Each row is a point. Any point is a mix of the corners, with weights that add up to 1. It lies inside the corners' shape when no weight is negative. Is each point inside? If not, which corners have a negative weight?
In the rows, 128 means zero.

Corners:
(1): [100 127 106]
(2): [168  81  99]
(3): [159 120  90]
(4): [ 97 211 230]
Points:
[108 126 109] -> inside
[115 176 191] -> inside
[161  81  78] -> outside (4)
[144 108 109] -> inside
[127 145 168] -> outside (3)

Corners:
(1): [149  56 146 155 173 107 123 130]
(2): [194 249  98  71  58  69  91 162]
(3): [115 140 135 169 112 104 129 170]
(4): [128 187  89  80  59 121 134 163]
(5): [103 145 141 146 153 152 125 151]
(6): [123  66 140 164 222  89 122 107]
(7): [153 139 186  55 191  72  92  76]
(8): [113  58 158 181 166 132 155 100]
(9): [146 219  69  77  43 145 185 197]
Points:
[115 108 145 139 162 128 131 131] -> outside (2)
[141 161 129  99 129 106 122 141] -> outside (8)
[121  80 150 141 203 121 146 110] -> outside (2, 3, 4)
[135 169 115 130  96 129 134 167] -> outside (6, 7)
[148 201 100  70  98 114 139 156] -> outside (1, 3, 8)
[121 113 136 138 164 114 130 142] -> outside (2, 8)

Corners:
(1): [127  50 173 154 162 123 135 119  63  90  26 136 183 191]
(2): [ 13  56 138  80  91 125 190  83 116 184  74 121 184 122]
(3): [170  76 182  83 133 128 166  66 154 100  88 145 144 173]
(4): [184 152 133 192 149  77 133 157 156 168 157  82 137  99]
(5): [179 112  55 163 117  28 120 183  83 129 153 118  89  97]
(6): [126  88  78 119  25 117  53 195 139 126  34 190 110  88]
(7): [106 186  94 132 155  83  26 137 153 130 211 102 149 126]
(8): [ 73 109 196 191 110 207 199  25  68 100  83 186 140 233]
(9): [174 123  82 121 103 163  62 172 127 179 117  25  96 108]
(10): [ 74  60  95 171 138 138 121  28 163  69 107 112 150 145]
(11): [144 208  47 129 205 113 110 137 118 180 126 114 134 121]
(12): [112 233 112 147  79  73 110 212 169 113  86   9  74 118]
(13): [139 159 137 139 193 108 100 137 162 130 154  73  57  34]
(14): [125 158  79 119  83 122 137 144 121  70 104  92 179  52]
(15): [ 91  51 102 125 148 165 193 136 146  63 104 148 187 218]
Points:
[110 144 114 132 136 130 116 130 155 140 115  93 115 125] -> outside (1, 5, 14)
[134 141 111 137 125 102 117 155 129 131 124 107 128 110] -> outside (10)
[127 109  98 147 123 119 115  95 131 126 131 121 129 103] -> outside (1, 12, 15)
[120 122 117 139 120 119 135 138 132 112  99 105 141 156] -> outside (13)
[151 145 114 144 140 108 112 160 120 127 112 100 130 134] -> outside (2, 10)
[101 144 120 108 162 122 119 112 150 117 119  70 148 121] -> outside (4, 5, 6, 8)
[ 98  97 120 127 122 123 132 112 129 130  96 112 142 123] -> inside

Corners:
(1): [136 101 136  64 205 182  89 191 145 140 137 136 111  87 119 156  43 156
 197 143]
(2): [127  98 117 100 155  94 211 101 200 145  69 171 105 117 107 104 143  73
 102  74]
(3): [ 91  92 115 116  87 109 114  50 163 202 179  97 130 103 125 134  84 115
 126 111]
(4): [ 86 162 146 170 110 130  98  55 174 106 141 107 106 144 129 165  88 178
 135 128]
(5): [101 111 130 127 102 191 175  80 138 117 142  92 110 130 103  80 134 125
  86 132]
(6): [ 69 126 143 170 104 104 111 120 115 214 127 125 107 131 163 145 139 110
 100 185]
(7): [124 157 109 149 156 133 208  90 120 114 100 138 100 119 125 157 134 127
 102  85]
(8): [149  93 124 171 155 112 249 133 120 155  74 114 112 168  67 117 159  99
  80  88]
(9): [173 103  90 188 188 129 140 119  72 134  85 139 122 210  80 141 127 106
  96 130]
(10): [130 116 189 154 107  85 128 102  34 194 127 109  95 146 200  74 166  74
 131  87]
(11): [135 102 166 189  69  98 117 123  87 184 111 115 128 142 224 125 111  82
  57  97]
(12): [186 140 122  88 164 159 136 174 199 116 142 133 112  68  49 191 121  99
 209 125]
(13): [157 120 116  65 131 170 145 140 249 190 145 129 145  36 105 115 131 166
 174 118]
(14): [137  72 116 120  82 170 179  89 191  73 144 126 136  89 129 111  83 170
 188 169]
(15): [125 140  89  83  86 159 171 132 201  84 184 103 107 148 111 157 106 192
 198 157]
(16): [151  33 140 127 127 137  80 167  83 198  79 121 109 140 143 187 165 121
 154 122]
(17): [127 144  79  79 162 142 108 184 202 119 107 123 130  63  97 129  78 123
 205 115]
(18): [133  78 171 173  86  72  63 147  51 199 138 137 146 139 133 135 150 118
  51 113]
(19): [ 84  88  84 109 156 128 137  93 197  92 159  57 145 106 105 177  88 157
  90 155]
(20): [123 119 135 129 172 134 197 121 155 117  93 137 170 126 119 149 125  95
 118  65]
(21): [115  69  77 112 165 180 131 183 217 116 185 122 101  92  98 153 111 153
 185 137]
Points:
[128 113 111  90 158 161 181 148 185 128 118 124 115  86 107 128 123 132
 172 129] -> outside (3, 4, 9, 11, 18)
[133 108 124 137 133 140 124 137 127 136 133 122 118 142 107 139 118 130
 157 132] -> outside (2, 7, 11, 13, 19)
[116 106 127 131 128 134 132 123 148 149 131 115 121 121 126 139 114 127
 127 134] -> outside (7)
[132 103 125 138 141 145 142 135 137 128 127 125 116 132 113 154 115 129
 122 132] -> outside (3, 10, 13, 17)

Corners:
(1): [193 136 100 110  80 155  38  45 204  22 151 122 126 187 168 116 197 134
 123 130]
(2): [ 96  88 102 194 127 139 206 139  61 182 149  98 108  99 171 160 128 107
 183  85]
(3): [129 227  45  94  89 131  71 102 139 161 201  66 101  91 204 123 195 208
  99 197]
(4): [145 146  97 223 138 187 208 186 113 179 219 189 123  93 170 139 119  96
 184  74]
(5): [136 124  78 142 104  83 130 164  87 161  83 158 122 160  52 129  45 169
 115 127]
(6): [169  76 131 178 108 164 134  93 126 168 219 130 169 137 157 100 100 130
 109 121]
(7): [178 115 120  85 125 120  87 226 149 137  90 165 109 125  36 150  90 196
 101 150]
(8): [155 186 110 138 150 168 210 186  94 165 115 130 175 158 206  98  86  77
 155 113]
(9): [165 143 191  63 100  68  80 166 112 178  33 167 132 115  48 150  66 127
 156 101]
(10): [189 156  94 142  81 109  61 112 220 122 163  69 150  86 197  78 194  89
 105  88]
(11): [201  82 120 217 149 196 152 141 147 105 101 122 175  48 137  90 115 102
 200  48]
(12): [124 151 142 106  92 146 127 170 132  98 112  99 136  86  31 137  34 183
 127 110]
(13): [119 157 128 202  70 148  85 128 165  95 127 115 156 100 136 147 217 175
 138 127]
(14): [159 123 167 133  71  61 157 139  96 130  16 163 104 126  33 142  86 165
  53 132]
(15): [155 126 173 126 134  49 150 126  99  80 107 107 144 118  93 132 103 119
  88 146]
(16): [103 166 119 124 117 149 107 160 103 122 137 138 100 142  70  67 104 118
 129 169]
(17): [179 112  96 170 100 175 130 180  72 158 166 164 155 105 154 136 103 120
 119  77]
(18): [165 139  88 160  47 157  66 159 188 104 150 135 120  81 167  80 187 147
 176 184]
(19): [130 164  19 147 156 160 221 145  75 184 179 103 209 138 158 154 113  41
 100  88]
(20): [123 164 144  96  85  68  90  94 191 103 107 172 134 157 104  74 219 195
 126 112]
(21): [ 94  93 138  77  88  55  80 158 164 105  29 224  87 156  70 133  64 144
  86 155]
Points:
[147 136 121 125 103 115 117 136 131 130 113 132 140 125 110 120 124 141
 120 120] -> outside (4)
[151 141 117 166 105 137 144 128 131 124 128 114 152 114 127 114 128 119
 142 103] -> outside (3, 7, 17, 21)
[143 136 122 132 104 118 124 156 128 139 109 147 132 118 113 118 110 137
 129 125] -> outside (1)
[142 137 116 133 113 120 128 140 119 133 123 132 131 127 112 124 109 139
 119 120] -> outside (18)

Corners:
(1): [148 135 148 149  84 198 125 130 121 149 138 122 122  94 129 135 116 137
 120 153]
(2): [171 115 137 123 146 152 186 114 110 123 124 115 147 137 127 112 127 141
 187 117]
(3): [147 120 195 118 142 123 146 115 141 114 133 134 145 114 110 136 135 153
 154 113]
(4): [149 128 158 113  72 122 115 111 150 129 147 103 164 107 122 126  93 156
 118 119]
(5): [123 148 127 145  79 143 115 108 104 160 133 128 116 111 114  99 111 153
  99 172]
(6): [144 127 161 196 109 134 163 156 136 149 133 147 137 111 110 153 113 101
 150 127]
(7): [142 243 134 114 100 132 133  95 209 141 115 101 118 148 168 160 149 119
  97 159]
(8): [156 123 139 125 124  99 111 130 161 143 129 114 126 113 110 112 127 151
 169 165]
(9): [105 113 153 117 177 102 189 147 112  68  50 126 130 158 139 183 148 129
 162 109]
(10): [145 155 128 125 123 134 110 120 158 127 128 107 143 111 128 145 132 163
 122 120]
(11): [132 120 135 106 150 135 181 125 108 142 113 132 136 112 131 182 113 100
 134 127]
(12): [120 132 134 101 138 103 129 104 125 136 119 171 127 143 140 144 129 111
 188 107]
(13): [169 131 150 119 150 112 114 133 109 100 129  99 133 117 140 157 151 136
 105 148]
(14): [123 127 142 106 131  95 115 118 132 125 116 106 126 115 139  93 140 150
 156 107]
(15): [120 158 142 120  45 111 101  83 130 122 134 105 126 103  76  97 118 124
 104 106]
(16): [147 118 138 111 136 113 113 134 118 141 128 159 110 128 112  85 108 114
 131 126]
(17): [118 130 162 115  77  92 116 134 151 144 127 111 116 183 140 135 145 176
 165  98]
(18): [134 152 138 109 108 113 110 165 123 132 120 103 143 141 138 123 122 159
 149 121]
(19): [110 114 128 100 140 112 171 121  87 137   7 125 155 136 128 157 155 102
 173 144]
(20): [135 127 199 131 120 150 113 110 121 134 130 106 147 133  85 128 110 138
 130 122]
(21): [140 170 140 128  83 109 108 106 132 132 105 107  99 112 136 146 108 140
 105 126]
Points:
[138 145 153 118 106 133 118 110 118 132 115 105 135 131 126 129 138 145
 132 129] -> outside (4, 6, 8, 9, 11, 16)
[136 148 149 117 101 121 118 115 137 126 119 108 132 129 125 129 133 150
 134 126] -> outside (6, 11, 16)
[157 153 141 119 121 116 133 112 142 134 125 119 119 121 139 136 142 119
 134 139] -> outside (4, 5, 9, 10, 18, 20)
[142 139 145 122 118 125 130 120 130 138 118 123 131 124 131 135 126 134
 141 132] -> outside (9, 15)
[136 142 147 117 108 127 127 117 127 129 114 104 132 122 125 136 126 146
 125 135] -> outside (6, 12, 16)
[133 133 149 110 121  93 138 116 143 123 109 128 129 128 130 143 132 123
 148 121] -> outside (1, 2, 5, 10, 18, 20)
